Each row of a before or after table is a point. One or more steps were done to the points. Then noise was added and the rows were shuffled. The steps act on columns, c1 being the first. What was done? A step turns or swaps two columns, mirrors them in a line or flattens them onto one, adds a multiple of one to another, or multiplies or shifts one. Angles are multiples of 10 degrees, from the lower column toward the higher: turns from -170 to 170, lines from 10 to 170 but not 90. Use the fewest steps. Two steps may share a column if one is a turn and the other turns, adds or multiplies; they go together, in the order done. Otherwise the lowest column goes first.

Before:
[[  -6   38   38]
 [  67   21   36]
 [ -17   27    8]
 [  46   37  -58]
 [ -18  -26   14]
 [  43  -11   43]
 [  57   -7   -9]
 [  28  -63   34]
 [   7   49  -45]
 [  18 -113   13]
 [  -1  -52   26]]
After:
[[ 35  57  62]
 [-38 -40  16]
 [-19 -97  11]
 [ -5  -7 -19]
 [-35  56 -21]
 [-12  14  56]
 [ 39  68  23]
 [-59  41  49]
 [-28 -36  -9]
 [ -3  50 -19]
 [-55   7  29]]
Steps: turn c1 and c3 by 110 degrees; shift c2 by 20

Before (10 x 6):
[[ 17 -49  -4 -25  21   7]
 [ -3  22 -20 -20   7  38]
 [-22  26   4 -11  28 -24]
 [ -9  20  40 -26  16  21]
 [-29  23  16 -25 -18  19]
 [ 20 -36 -13 -14 -19 -25]
 [ 29 -35   6 -34 -45  -5]
 [-45 -30  25 -27  32  17]
 [ 19  17   3 -15 -20   2]
 [-11  15  21  21  29  14]]
After, 10 rows:
[[-13 -35  -7   1 -20  23]
 [ 53  38  11  14 -17 -24]
 [ 84  39  -5 -60  20  -2]
 [-29 -31  22 -55  31 -14]
 [-20 -16   5 -24  31  24]
 [-33 -21  12 -49  17  42]
 [-61  13  -3  17 -21   6]
 [ 39  39   9  32 -45   1]
 [120 -23   6 -77  30  28]
 [-43 -16 -42 -30   4   9]]
Steps: turn c1 and c2 by 120 degrees; multiply c1 by 2.5; turn c3 and c6 by 50 degrees; add -1.5 times c5 to c4

Before:
[[-16  82 -20  39 -62  -9  96 -38   1]
 [ -4 -45 -37 -32  60  42 -17  34  30]
 [ -9  12  12  24  32   4  22 -37  83]
 [ 40 -12  -4  17  11  25  -3  63  19]
 [-17 -30 -36  -3  64 -15  29  68  51]
 [ 48  69   2  26  28  36   4  39 -48]
 [-18 -41   7  59  48   6 -11 -45  43]
 [ 60  18  -7  21  25  21  63  21  -8]]
After:
[[ -4   6 -39 -40   4   8 -40  36  34]
 [ 77  -3 -22  11   3  17  -5  60  15]
 [-28   2   2  70  14  16  -8 -45  44]
 [-30  -1 -27  41   4 -71  63 -34  -3]
 [-37  14  -8 -15  20 -58   0  65  57]
 [ 95  42 -35  24  58  18   2  44 -47]
 [-15  20  -6  18  26  -2  32 -35  90]
 [116  12 -43  34  25 -27  42  19 -10]]
Steps: multiply c1 by 2; flatten c2 and c5 onto the line at 50 degrees; turn c3 and c7 by 40 degrees; turn c3 and c6 by 60 degrees

Before, 13 rows:
[[121  52 -23 -35 -24 -12  -5 -22  18 -47  17  -9]
 [  0  -4  48 -15  80 -13  -6  14 -34  13 -10   6]
 [-59 -57  55 -84  32  -2 -21 -27 -16  -4  20 -32]
 [ 13  -2  63 -40  32  33 -57  71  -3  22   6  21]
 [100  16  21  20 -61  -8  15   3   6 -69  -9 -31]
 [-29 -42  24 -60  24  23   6  -4 -46 -32  11  49]
 [ -1  17 -12 -10  40  28 -43  69 -18 -26  11 -34]
 [  3  56  46  15  14   6 -19  17   7 -17  54  27]
 [ 27  -5   9  35  30  31 -89  18 -15  13  15   8]
 [ 67  47 -10   8 -24  16   2 -13  65 -49 -40   2]
 [ 57  13 -35 -22 -72 -67  10  -1  23 -32 -18  -2]
 [-11 -60  19 -43  30  17  40   4   4  22  44   1]
 [ 70  71  -7  -3 -62  20  15 -15 -10  -2 -18 -17]]
After (13 x 12):
[[ -26   34  -55  -39   34   31  -57   71  102   25   -8   32]
 [-106    2   14   19  -60   -9   14    4  -15  -65   28    7]
 [ -56   35   30    6  -25   19    2  -14  -85  -64   -9   21]
 [  25   -9  -71  -86   32    1  -21  -25   22    7   16  -43]
 [   4   27  -21  -42   25   15   37    4   59   40   27    1]
 [-101  -11   64  -36  -24  -12   -6  -21  -87  -34   38   29]
 [  -6   -5  -41   15   14    8  -18   20  -32   13   55   32]
 [  -8   12   12  -11   40   30  -45   70   87  -18   23  -34]
 [ -64  -41   33   -2  -62   24   14  -14  -83  -13  -15    5]
 [ -10  -22  -46  -14   82  -15   -7   16   34    8  -17   10]
 [ -24   -3    1   35   28   30  -90   19   34   16   11   14]
 [ -41   18   52  -24  -69  -68   11    0  -20  -38   -2   12]
 [  33  -33  -30  -58   23   25    4   -3   50  -20   25   37]]
Steps: turn c1 and c3 by 160 degrees; turn c1 and c12 by -20 degrees; add -1.5 times c8 to c2; turn c2 and c9 by -110 degrees; turn c10 and c11 by -30 degrees

Before:
[[-21  35 -17 -34   1   3 -32 -14 121 -19   4  -3  17  35  -2  37  23 -31]
 [ 59  23   0 -51 -38 -12 -10 -33  43   2  25  28 -35  12  -5 -32 -41 -32]
 [ -3   5  45  17  15   3 -52  -2 -23 -10  14  31 -22 -26 113  28   4   1]
 [ 19 -65  -4 -42  -3  -3 -21 -92  42 -35  30  32  11 -17 -22 -11 -18 -20]
 [-20 -72  72 -29  19 -27  -2   7   9   1 -16  12  18 -29 -22 -32 -31   0]
 [  9 -17  73  -2  -4 111  -4  -4 -23  -2  32  -1  13 -21   2 -14 -25 -35]
 [-24  20  96  19  11 -26   8  -2 -10 -35  23 -59 -23  26 -17 -30 -25 -28]
 [-16  36  -7   1  14  33   8  -7  -3 -60 -69  22 -16 -14   1  16  -8  -2]
 [  7   8  -6 -35 -28 -15  18 -44  -7 -18  26 -15  13 -40  11 -34 -47 -12]]
After, 9 rows:
[[  9  23  73  21  43 -31  11  -1 -11  51  24 -61 -20 -30 -14 -33 -24 -31]
 [-26 -62  -3 -39  -2  -3 -26 -88  41  32  31  36  13 -76 -27 -16 -30 -20]
 [-10 -14  52  -1  26 109  -2  -4 -19  -2  32   0  18 -81  -2 -11 -34 -33]
 [ 20 -70  63 -33  33 -26  -5   5   6  10 -18  15  24 -91 -20 -31 -28   1]
 [  1   7  37  15  20  -5 -52   0 -21  19  14  32 -25 -86 116  28 -20   3]
 [-56  19 -18 -55 -12 -11  -8 -36  44 -25  22  28 -33 -52  -7 -33 -44 -29]
 [ -8  36   5   6   3  32  10  -7  -3  78 -71  19 -16 -80   4  14   3  -2]
 [ 15  39 -14 -31  -5   5 -33 -12 119  36   4   1  17 -23  -5  40   8 -29]
 [-10   5 -16 -31  -9 -17  21 -41  -4  18  30 -13  15 -98   8 -33 -38 -13]]
Steps: turn c1 and c10 by -160 degrees; multiply c10 by 1.3; flatten c3 and c5 onto the line at 30 degrees; add 0.5 times c7 to c17; shift c14 by -60

Before (8 x 24):
[[ -12  -23   46  -26  -19   46  -25  -23   65    6    1  -55   39   29
     5    3  -28   34   48   47  -36   13    1   59]
 [ -53    0   13  -54   24    3   28   -9   31  -26   17   -7  -44   41
    30   31  -38   10   -1   -5  -18   36  -19   29]
 [ -45  -71   29  -53  -14   38 -104   66  -26  -14   39   31   20  -18
   -33   29  -15  -72  -27   41   25   34  -32   19]
 [ -73   -9   68   28  -64   13  -29   26    9   61  -27   20    6  -24
    19  -24  -37    6  -38   41   -3  -23  -71    3]
 [  -8  -11   73  -41   39   46  -17   77   54   45   22    1   99   -4
   -34   19  -33  -48  -43    4  -25  -33  -61    4]
 [  30  -47   53   -8  -68   19   16   18   55  -15   35   13   48   40
   103   59    6  -47   17  -17    7  -43  -25   61]
 [ 103   12  -88   45  -76  -20  -49   -9   82  -11   -8   39    8   33
    31  -27   87  -22  -58  -30  -60   60    5    9]
 [-109   40   10  -35    3   19  -61    7   30  -41   46    4   -6  -29
     5   -8   27   73  -33   32   23  -39  -21   50]]
After:
[[ -52  -15   14  -21   27    3   35  -13   31  -46   15   28   15  -38
    25   39  -32  -35    1   -7  -13  -14  -19  -19]
 [  29   27   53   -3  -67   18   13   18   54   33   38   10    7  -58
   100   72   13   70   20  -17    8  -24  -30  -37]
 [ -16   13   52  -13  -19   42  -28  -20   63  -13    3  -11  -53  -37
     4   22  -64    7   50   47  -32   10    1  -51]
 [ 105  -22  -86   16  -76  -17  -50   -6   83  -59   -8  -47    7  -27
    27  -23   86   19  -60  -29  -63   13    4  -16]
 [-107  -29    9  -19    3   24  -61    7   32   19   49  -20  -53   38
     3    8   23  -53  -32   32   20  -52  -20  -47]
 [ -45   75   30  -22  -13   37 -102   73  -25  -36   35   37   42   -5
   -32   32   13   57  -32   42   26    3  -32    0]
 [ -76   17   68   14  -68   12  -23   28   10   39  -28   41  -11   19
    20  -24   -8    0  -38   37   -5   48  -72  -12]
 [ -10   17   72  -21   35   44  -20   75   53   46   24   21  -27    8
   -36   20  -21  107  -47    1  -26   32  -60    5]]
Steps: turn c2 and c14 by 160 degrees; multiply c4 by 0.4; turn c10 and c22 by 70 degrees; turn c12 and c17 by 50 degrees; turn c13 and c18 by 130 degrees; mirror c16 and c24 in the line at 10 degrees
